Every row gives one point. The points of each table are mixes of a few directions, plus a little noise. Count the directions of each table, and those that both share. Where both have some left over, give the other angles between the two spaces (their principal angles), to ten degrees, smallest first.
In the rows, 128 means zero.

First:
[[ 45 172]
 [143 120]
 [183  99]
 [171 105]
 [ 97 144]]
Second (5 x 2):
[[162 150]
 [ 34  70]
 [159 145]
 [123 125]
 [161 150]]
Directions: first 1, second 1, shared 0; angles 60

First, 9 rows:
[[111 137 134  71 127 116]
 [190 126 122 202 110 103]
 [124 165 109  95 159 200]
 [107 117 153 165 159  81]
 [100 136 117  77 133 177]
 [139 142 121  69 104 130]
 [ 92 104 144 147 142 107]
 [164 106 146 189 104  43]
 [124 117 106 137 114 194]]
Second:
[[122 127 144 181 165 104]
 [113 127 163 249 213  73]
 [131 128 122 107 113 138]
 [134 129 115  84  97 148]
 [136 129 110  64  83 157]
 [127 128 130 134 132 125]
 [134 129 113  77  92 151]]
Directions: first 4, second 1, shared 1

First, 8 rows:
[[157 162  98 157 118 172 110  77 112]
 [155 126 161 112 137 124 130 129  99]
 [125 132 133 120 130 121 130 134 133]
 [155 119 166 110 138 121 132 134  96]
 [136 137 167  91 141 100 137 149 126]
 [114  52  25 249  92 215 106  73 100]
 [ 71 186 125  78 133  72 139 169 219]
 [111 111 149 107 135  99 139 160 139]]
Second, 10 rows:
[[178 123 111  58 169 200 120  77  77]
 [ 93  81 110 144 123 120 135 151 141]
 [164 182 149 114 131 132 120 106 117]
 [145 216 173 162 100  75 125 133 151]
 [148 110 113  89 152 170 125 104 101]
 [187 208 157  99 136 141 117  89 106]
 [118 113 122 132 127 126 129 135 132]
 [132  93 107 101 147 162 127 115 109]
 [ 74  87 120 175 105  89 139 173 164]
 [ 42  65 117 204  92  65 144 198 185]]
Directions: first 3, second 2, shared 1; angles 60

First:
[[115 158 181 131 146  95  59 146  63 172 138 123  56 166]
 [133  98 174 199  77 149 161  74 211 151 154 138 249 106]
 [165 130  79 103 124 158 161 106 103  99 104 142 129 125]
 [127  84 104  86 139 137 185 149 171 103 105 134 150 122]
 [ 99 177  98 132 150 104  72 158  96 112 144 102  64 115]
 [128 122 107 129 124 136 146 125 151 112 128 127 149 112]
 [130 110 158 160 104 136 144 104 168 144 140 134 185 121]
 [126 146 124  84 162 109  96 162  62 132 112 125  43 158]]
Second:
[[109 138  86  78  89  79 124 136  95  92 102  76 120 189]
 [123 132 107 121 117 117 123 135 110 125 129 113 129 148]
 [153 118 163 210 179 198 123 127 151 195 182 196 147  52]
 [150 117 173 189 174 184 131 122 162 172 162 188 139  59]
 [103 146  62  66  75  65 120 144  74  85 102  57 120 214]
 [144 122 150 180 161 172 125 128 144 170 162 170 141  80]
 [126 138  88 144 121 130 113 146  91 149 154 122 138 147]
 [130 117 175 102 133 121 144 106 173  97  92 132 113 110]
 [135 117 177 117 141 132 143 106 173 109 104 145 117  98]
 [133 121 160 120 137 131 137 114 157 116 111 139 121 107]
 [105 142  67  80  83  76 118 145  77  97 110  70 123 202]]
Directions: first 4, second 2, shared 0; angles 60, 60

First, 11 rows:
[[117 120 120 131 142 134 135 121 140 117 120 132 134 123 144 134 114 119
  130 142]
 [158 152 151 119  90 111 109 148  95 159 150 117 110 141  83 109 168 155
  123  89]
 [ 80  90  91 143 189 155 158  95 182  79  92 145 158 107 200 158  63  85
  136 191]
 [138 136 136 125 115 122 122 135 117 138 135 124 122 133 113 122 142 137
  126 115]
 [173 164 164 114  70 102  99 159  77 175 162 112 100 148  59  99 190 169
  120  69]
 [170 161 161 115  74 104 102 157  81 171 159 113 102 146  65 101 184 165
  121  74]
 [153 147 148 120  96 114 112 145 100 154 147 119 113 139  90 112 161 150
  124  95]
 [202 187 187 105  32  86  81 179  44 205 184 102  82 161  16  81 230 195
  115  30]
 [ 62  76  76 148 213 166 169  83 203  60  78 151 169  99 228 170  38  69
  139 215]
 [ 80  90  90 143 190 155 158  95 182  79  92 145 158 107 201 158  63  85
  136 191]
 [ 75  86  86 145 196 158 161  91 188  73  88 147 161 105 209 162  55  80
  137 198]]
Second:
[[176 144 234 184 146  99 158  64 193  65 116  99 159 145  21 172 123  92
  121  67]
 [ 75 135  79  88 151 107 112 154  54 106 136 127  77 120 192 192 128 168
  155 147]
 [101 120 156 118 149 136 153 224 157 143 164 176 219 173 169 152 180 195
  132 168]
 [107 113  28 105  93 168 114 145 114 223 113 137  90  84 180  25 106 134
  110 149]
 [161 132 105 158 104 161 122   8 152 105 102  54  52 108  94  90 106  78
  118 127]
 [119 113  97 105 110 150 121 190 120 184 138 171 160 127 169  75 136 141
  120 155]
 [151 123 132  83 110 101  54 158   7  91 138 178 127 127 160 158 117  53
  155 141]
 [ 77 154 170 158 190  58 198 139 182 123 110 107 123 112  66 210 107 213
  124  36]
 [159 133 156 143 125 129 115  69 124  73 128  99 114 140 103 151 129  85
  136 132]
 [119 111  53 104  95 175 109 147 115 188 129 140 113 115 187  49 130 129
  119 176]
 [161 131 199 166 137 125 154 111 190 107 129 124 179 152  71 134 141 118
  118 108]]
Directions: first 1, second 5, shared 0; angles 70

First, 10 rows:
[[184 141 125 120 126 116 136  90 109 107 190  50 151 168 137 162 128 177
  148 138 159  71 194 114 128 145  91 159 114 170  91 124]
 [103 129  84 151  95  91 105  96 137 137 136 119 136 145 131 119 128  95
  156 147 124  97  30 137 135 108 133 158 123 135 137 145]
 [164 128 163 107 153 158 145 143 114 111 146 110 134 131 129 140 126 165
  114 114 138 133 227 111 121 151 111 111 128 136 111 112]
 [ 81 124  46 100  89  77 155 145 132 167  53 138 124  94  98 160 134  94
  122 127  93 144  41 179 131  82 147  99 138 126 135  96]
 [168 143 146 104 151 130 165 129 117 128 121 106 113 114 125 170 135 179
  113 126 148 137 212 141 130 136 115 125 124 136 104 115]
 [133 106 177 126 147 188 104 162 120  98 166 139 157 149 133  84 115 122
  118 102 116 135 193  77 111 161 119  96 137 125 135 119]
 [153 144 116 116 131 105 155 111 122 136 120 101 115 120 125 168 135 160
  128 138 145 120 153 150 135 122 119 141 121 140 108 124]
 [ 95 118 222 153 184 199 114 182 153 132  77 249  78  75 138  65 127 105
   85 109 118 227 144 116 128 144 171  96 142  55 174 157]
 [ 92 116 104 149 103 120  96 123 137 129 135 142 143 143 130  95 122  82
  145 132 110 115  46 119 126 118 138 133 131 125 148 138]
 [107 131  96 154 102  96 106  97 139 136 135 126 129 141 134 117 129 100
  152 148 128 103  39 136 136 111 135 161 122 131 138 150]]
Second (11 x 32):
[[122 127 122 119 118 126 164 128 123 105  99 178 124 117  73 146 101 141
  165 181  96 146 111 112 179 134 133 161 119  81 155 174]
 [167 198 120 134  54  98  96 108  95 147 124 141 191 163  78  78 147 163
  195  77  39 153 216 126  84 114 177 147  90 111 108 154]
 [141  82 186 125 196 137 141 138 119 158 166 107  74 104 228 136  87  89
   63 128 189 101  30 140 142 137  83 151 156 127 161  23]
 [102  96 125 122 156 142 153 137 143 104 116 141 100 111 122 161 116 116
  110 172 158 124  89 122 166 136 109 127 140 122 142 142]
 [123 166  92 137  82 121  91 119 137 123 122 109 173 156  90 107 174 150
  152  91 100 137 216 133  81 118 161  88 111 160  82 172]
 [127 127 126 133 134 132 107 128 134 137 143  96 129 134 159 123 146 121
  104 101 150 117 139 137 101 125 126 103 134 159 110 107]
 [148 135 148 120 115 114 160 126 100 130 116 179 127 118  95 128  87 138
  169 159  84 147 101 112 167 130 131 189 114  68 168 136]
 [131 160 107 136  93 120  98 119 128 131 126 114 164 151 105 107 158 145
  149  94 102 135 194 132  89 119 154 105 115 149  97 154]
 [107 116 110 134 142 141 105 133 155 122 137  88 124 134 154 136 161 118
   92 110 171 110 143 139 101 127 123  77 142 177  99 125]
 [117  80 152 118 178 142 172 142 130 119 123 152  78  96 149 164  83 107
  103 184 164 121  42 119 187 140  92 157 147 100 170 107]
 [120 119 127 130 142 133 115 130 139 131 136 105 125 130 152 128 143 121
  105 114 155 117 131 137 109 127 121 104 136 154 113 112]]
Directions: first 4, second 3, shared 0; angles 60, 80, 90

First:
[[123 165  97 154 123 149 112 117 155 180 164 111 185 104  80 102 129  86
  112 122 166 146 142 105 115 140 154 107 131  93 121 109]
 [125 164  86 151 123 153 119 117 144 179 185 102 184 111  66 108 120 100
   86 107 161 158 144  99 135 108 148 112 130  99 121  98]
 [133 111 140 100 116 129 134 138 150  92 101 135  97 129 190 140 143 142
  142 144 115 100 135 145 118 157  95 140 116 144 122 143]
 [114 129 113 153 157 136 136 107  99 138 121 134 146 128  95 115 132  97
  123 115 116 131 114 129 120 128 129 131 166 101 143 117]
 [131 112 144 112 126 124 131 134 137 101  97 141 103 130 173 136 140 136
  149 143 115 105 126 144 118 154 110 137 123 138 127 143]
 [130 117 147 123 129 112 128 135 120 115 112 136 110 135 144 135 127 141
  147 135 120 122 121 137 128 131 130 130 122 142 130 140]
 [131 128 129 128 127 124 131 129 112 130 144 123 125 137 110 135 115 144
  115 118 126 141 127 123 145  97 134 129 124 138 129 125]
 [132 114 134 108 121 124 139 136 121 101 125 129 101 141 151 145 124 155
  119 127 112 123 129 134 142 110 106 140 120 150 126 132]
 [133 115 162 126 131  99 125 138 112 117 105 144 103 138 143 137 122 149
  160 140 119 125 114 139 130 127 145 127 118 150 131 148]]
Second, 8 rows:
[[132 133 123 125 122 128 130 126 141 129 125 126 149 140 135 129 123 136
  127 138 121 136 132 130 128 132 126 140 129 138 140 132]
 [134 132 133 124 111 143 134 154 111 131 121 118 101 128 130 124 141 116
  117 139 119 127 139 115 122 122 131 134 139 140 127 129]
 [138 131 146 124  96 166 139 195  68 132 116 105  32 112 122 117 166  87
  102 139 115 114 151  95 111 106 139 126 153 144 106 125]
 [121 123 133 133 140 123 124 122 118 125 133 132 112 115 119 128 129 121
  131 112 138 119 121 130 129 125 129 113 124 114 114 121]
 [123 124 133 131 134 129 126 131 114 126 130 128 107 116 121 126 132 119
  128 118 135 120 126 126 128 124 130 117 127 119 116 123]
 [122 127 104 129 157  88 117  55 203 126 138 152 249 156 140 141  84 179
  156 125 136 149 106 165 145 156 115 139 102 120 161 137]
 [124 124 137 131 130 133 127 140 104 127 128 126  92 112 119 125 138 113
  125 117 133 117 128 121 125 120 132 115 131 121 112 122]
 [128 130 116 126 136 114 126 100 163 128 130 136 184 145 137 133 108 152
  138 133 128 141 122 142 134 141 123 139 120 131 147 135]]
Directions: first 4, second 2, shared 0; angles 70, 80

First, 8 rows:
[[114 118 152 157 191 102  91 164 149 112 130 122 145 123 148 117 141 131
  138 127 142 161 112 129 151 127 157 128 136 122 111 129]
 [136 147 129  76  34 160 121  62 102 148 204 124 123 109 111 129 130 157
  116 152  72  86 164 133 138 135  88  94 115 165 139  98]
 [124 117 120 163 184 144  92 148 120 127 135 147 112 121 114 114 135 122
  147 128 126 148 152 122 149 114 162 143 129 126 103 142]
 [117 116 141 164 198 108 103 168 147 113 111 129 137 129 142 118 136 120
  141 121 151 163 114 126 144 123 162 140 135 115 111 138]
 [124 126 137 134 141 121 116 135 133 123 135 126 133 124 134 126 133 133
  129 129 128 136 126 129 138 130 136 125 129 129 123 126]
 [130 132 134 114 109 113 150 128 137 127 111 119 139 137 140 135 124 127
  118 125 138 122 107 130 113 135 114 124 130 123 142 122]
 [158 146  87  66  10 138 249  83 112 152  55 120 116 161 116 163  90 106
   97 111 147  68 105 127  47 137  56 141 119 112 185 136]
 [124 122 127 146 156 136 102 135 122 127 141 136 122 122 122 118 135 128
  139 131 121 140 145 126 147 122 147 131 130 133 113 131]]
Second (10 x 32):
[[133 138 153 147 133  87 142 143 117 128 121 114 123 112 134 111  73  99
  113 154 131  87  97 106 175 105 148 107  93 129 129 149]
 [128 128 125 127 128 131 127 127 129 127 129 130 128 130 127 129 134 130
  130 124 127 132 130 130 123 129 126 130 131 130 129 127]
 [124 120 109 111 124 158 117 117 136 127 135 139 131 141 124 141 171 150
  139 107 125 160 153 146  92 147 112 144 155 127 126 113]
 [135 140 155 150 133  85 143 144 117 129 120 112 122 109 136 110  69  97
  112 158 130  84  94 104 178 102 150 106  91 129 129 150]
 [130 131 136 134 130 115 133 133 125 128 125 123 126 124 131 123 112 119
  123 137 129 116 118 123 142 121 134 121 118 128 128 134]
 [131 134 140 137 130 112 134 133 123 128 125 121 126 121 131 121 105 117
  122 139 130 112 115 118 148 117 136 120 113 129 130 137]
 [124 120 110 114 124 158 118 117 136 128 133 139 132 138 124 140 167 148
  138 109 125 157 150 143  94 145 114 143 152 127 126 114]
 [140 147 172 164 137  58 151 153 109 128 114 102 118 100 142  99  33  78
  104 174 134  56  74  89 210  87 163  91  66 130 131 163]
 [118 108  84  91 119 201 103 101 148 127 142 154 138 157 115 159 227 180
  153  80 122 202 185 167  43 173  92 166 191 125 125  93]
 [121 115  98 104 122 176 112 113 141 128 136 146 133 148 120 147 191 162
  145  96 124 175 164 154  73 156 104 152 169 127 127 105]]
Directions: first 3, second 1, shared 0; angles 80

First:
[[140 112 121  80 163 191 153 124 113 140  78 236  89 106 126 127  41 119
  104 111 102 167 110 136 166 138 144  97 171 113 239 148]
 [144 156 124 151  98  75 146 126 126 145 120 118 172 171 126  93 122 164
  141 145  69 150 131  78  76 112 146 163 130  93  88 194]
 [127 124 143 134 137 148 152 103 128 102 108 107 119  93 116 148 123 113
   90 119 154 109 146 145 131 134  69  88 118 151 160  76]
 [118 129 127 152 112  98 123 134 144 111 173  53 118 122 123 141 198 121
  135 133 173  93 144 159 114 118 112 125  99 154  60  85]
 [160 179 149 195 122  68 191  93 150 141 118  49 109 140 105 180 188 152
  112 115 122  62 164 102  81 124  73 112 119 152 112  93]
 [142 151 135 150 137 108 131 125 137 157 126 121 117 151 130 158 152 141
  145 119 115 100 127 101 127 136 138 143 136 132 131 133]
 [117 100  88  76 153 152  75 194 138 168 194 194  48 145 150 133 155 112
  194 121 157 141  86 185 190 125 249 151 156 129 113 150]
 [ 89  73 117  76 109 180  92 138 102  68 127 156 183  87 136  53  62 101
  101 153 146 199 120 163 139 120 116 117 108 109 124 135]
 [115 128 146 137 121 133  90 115 115 119 109 118 196 138 142 119 112 129
  129 137 114 131 124  82 128 145 107 155 113 119 126 138]]
Second (10 x 32):
[[ 61 167 124  54  89 173  77 168 100 102 135 153 141 136 155 106 158 113
  148  86 154 122 127 126 128 137 153 146 114 121 124  88]
 [152 109 126 170 141 108 156 115 147 138 136 106 114 123 111 138 130 131
  122 147 115 117 142 129 115 118 112 116 135 141 126 141]
 [170 118  89 128 159 128 122 129 109 150 138 137 133 145 131  69  73 136
  107 128 119 178 124 133 157 132 116 156 100 118 127 207]
 [137 167  79  79 128 153 131 138  79 110 134 122 130 134 132  46  95 130
   79  81 160 161 145 151 145 139  79 147  66 126 126 151]
 [121 130 175 132 115 114 153 107 152 119 104 132 113 107 116 197 151 119
  135 140 140 111 110 148 122 122 137  74 160 123 135  64]
 [108 169  73  45 107 169  63 151  41  93 113 159 237 155 147  18  74 160
  112  83 134 143 115  77 165 193 102 231  74  92 115 142]
 [123 105 156 200 126 100 170 112 178 130 135  72  95 111 111 194 190 129
  137 153 111  64 167 113  75 104 114 102 159 166 130  90]
 [139  94 161 179 116  92 165 115 179 130 144 144 118 103  76 189 150 109
  170 182 107  99 113 154 111 106 146  54 174 128 101  93]
 [100  96 163 165 124 119 122 144 185 149 154 131  80 123 129 194 183 100
  182 160 110 105 131 136 100  89 186  89 175 146 125 119]
 [170 123 134 128 174 125 120  99 115 160  87 122 120 143 170 129  78 151
   88 123 129 180 105 112 167 143 131 167 123 118 173 186]]
Directions: first 5, second 6, shared 1; angles 30, 50, 50, 60

First:
[[142 126  92 128 132 157 116 120 124 150 161 138 130 152 166 136 128  64
  128 110 138 110 138 129 138 133 137 110 142 111 155 111]
 [142 127 102 129 129 151 126 124 131 138 148 139 131 144 153 130 126  88
  129 121 134 113 139 130 135 131 141 117 141 116 154 118]
 [135 127 113 129 129 141 126 125 129 135 140 134 129 137 143 130 127 105
  128 123 131 120 133 129 131 131 135 121 135 121 141 122]
 [128 127 125 128 129 129 124 126 126 132 133 127 128 131 132 130 129 120
  128 124 129 127 127 128 129 127 125 126 129 127 128 125]
 [144 137 170 138 113 117 196 154 179  64  57 148 133  96  76  87 116 249
  132 183 108 131 145 135 120 126 179 167 133 148 143 167]
 [ 67 124 173 117 138  60  65 114  67 157 135  69 116 104  95 164 147 141
  119  98 129 175  73 114 113 119  28 124  81 150  28 121]
 [158 132 129 136 118 150 181 145 174  90  95 160 135 124 119  96 115 174
  133 163 118 111 157 137 130 131 189 146 148 129 173 146]
 [145 128 100 129 128 154 132 126 135 135 144 143 131 145 153 127 125  92
  129 124 133 111 142 130 136 131 149 119 143 116 157 119]
 [109 125 128 122 134 113  95 118 100 152 149 108 124 131 133 148 136 100
  124 107 134 139 110 123 126 126  90 117 114 127  99 116]
 [112 128 148 126 129 106 119 128 117 128 120 113 125 116 110 133 132 149
  126 126 125 142 114 126 122 125 105 133 115 137 100 131]]
Second (8 x 32):
[[102 125 126 131 128 108 127 116  99 116 180 140 135 146 160 153 117  95
  112  77 162 128 135 123  86 124 119 140 147 140 114 125]
 [109 134 163 135 106 107 154 131 123  63 169 170 132 147 141 151 101 145
  112  88 161 131 146 124  67 127 135 172 153 148 119 153]
 [142 139 144 134 129 126 112 120 142 136  99 123 123 113 107 113 136 137
  122 170 108 135 125 121 155 111 146 122 124 118 145 133]
 [162 125 119 111 125 179 101 148 152 156  77 108  99 129 105 122 145 139
  173 175  84 127 111 148 195 158  98  89  82  96 138 125]
 [168 142  94 112 144 172 165 140 170 164  87 116 142 115  94  87 154 154
  163 178  77 128 106 131 161 156 126 136 107  98 116 117]
 [102 131 136 139 128  95 126 112 101 115 178 140 144 134 151 143 116  96
   95  88 161 132 138 112  85 104 140 149 156 145 121 124]
 [ 99 101 115 138 129 101 149 133 107 111 127 118 129 121 143 129 111 148
  116  95 159 111 147 140 108 121 139 118 140 166 131 128]
 [141 128 122 126 134 140  89 121 128 162 107 108 117 121 123 125 141 108
  131 154 111 131 119 130 168 121 122  97 112 114 142 117]]
Directions: first 2, second 5, shared 1; angles 80

First (9 x 32):
[[102 112 146 102 133 126 102 121 123 164 115 114 110 150 103 149 180 162
  119 112 126 111 134  81 125 119 160  95 201 116 110  93]
 [148 180  87 110 134  53 109 106  89 149 128  75 154 155 145 139 125 171
  104 156 125 170 137 120 142 162 159 129 125 119 136 122]
 [116  52 185 183 119 229 172 174 197  65 134 221 102  79 122  99 100  41
  171  98 130  73 110 171 112  88  62 146  86 148 122 163]
 [104 135 113  61 107 249 134  91 101 180 136 133 105  90  82 126 139 121
  133  91 147 111 125 114  96  71 116 127 148 137 147  96]
 [128 187  85  68 134  62  86  84  67 196 121  49 141 169 120 157 165 206
   91 143 128 166 143  79 136 150 188 104 183 110 130  86]
 [158 137 115 168 123 132 161 143 143  77 142 153 148 101 158 102  67  82
  142 145 129 143 119 186 132 139  87 167  41 142 146 173]
 [135 110 149 171 141  70 126 156 153  95 122 136 134 148 150 129 128 126
  129 143 117 127 128 134 144 155 132 125 124 123 112 146]
 [130 120 134 139 127 139 136 135 138 115 130 141 127 120 131 122 119 113
  134 127 128 123 125 139 127 125 116 134 115 132 129 137]
 [132 119 139 150 135  94 125 142 140 112 124 130 132 141 139 129 130 130
  128 136 122 128 129 129 137 143 132 125 128 125 119 136]]
Second, 10 rows:
[[138  94 175 201 132  82 136 165 175  84 124 162 139 137 148 122 123 108
  139 138 127 118 128 141 151 144 116 135 113 117 115 156]
 [ 64  12 188 124 176 132 102 195 187  83  93 158  51 169 114 150 200 125
  142  97  71  46 116  84 103 138 155  51 237 150  50 108]
 [149 179  95 112 110 138 136  94  95 155 142 109 154 111 128 121 103 134
  120 137 149 160 132 141 131 121 121 155  92 123 160 129]
 [141 141 126 142 121 119 134 123 127 127 133 129 143 123 134 123 115 125
  128 135 137 140 130 138 136 129 121 142 107 122 139 137]
 [149 201  71  81 105 157 134  74  71 177 146  93 155 104 120 122 100 143
  114 135 154 171 133 138 124 113 124 157  91 126 171 118]
 [157 139 146 188 115  90 143 136 146 107 137 145 162 122 149 116 100 113
  132 146 146 146 132 153 155 137 109 159  80 112 143 157]
 [ 64  74 122  37 162 186  97 138 120 144 104 112  53 150  92 153 193 149
  126  91  82  74 118  77  81 117 165  57 234 159  80  78]
 [167 166 127 176 106  97 146 117 128 123 144 134 174 113 148 113  88 117
  128 150 156 163 134 158 155 133 106 171  63 110 159 156]
 [113  95 149 136 141 124 123 149 148 112 119 140 110 139 127 133 146 125
  133 121 114 106 125 119 125 132 133 110 154 132 107 126]
 [139 180  82  83 113 156 130  87  83 167 140  99 142 111 119 126 112 141
  117 130 144 157 131 131 120 116 129 144 109 129 157 116]]
Directions: first 3, second 2, shared 1; angles 30
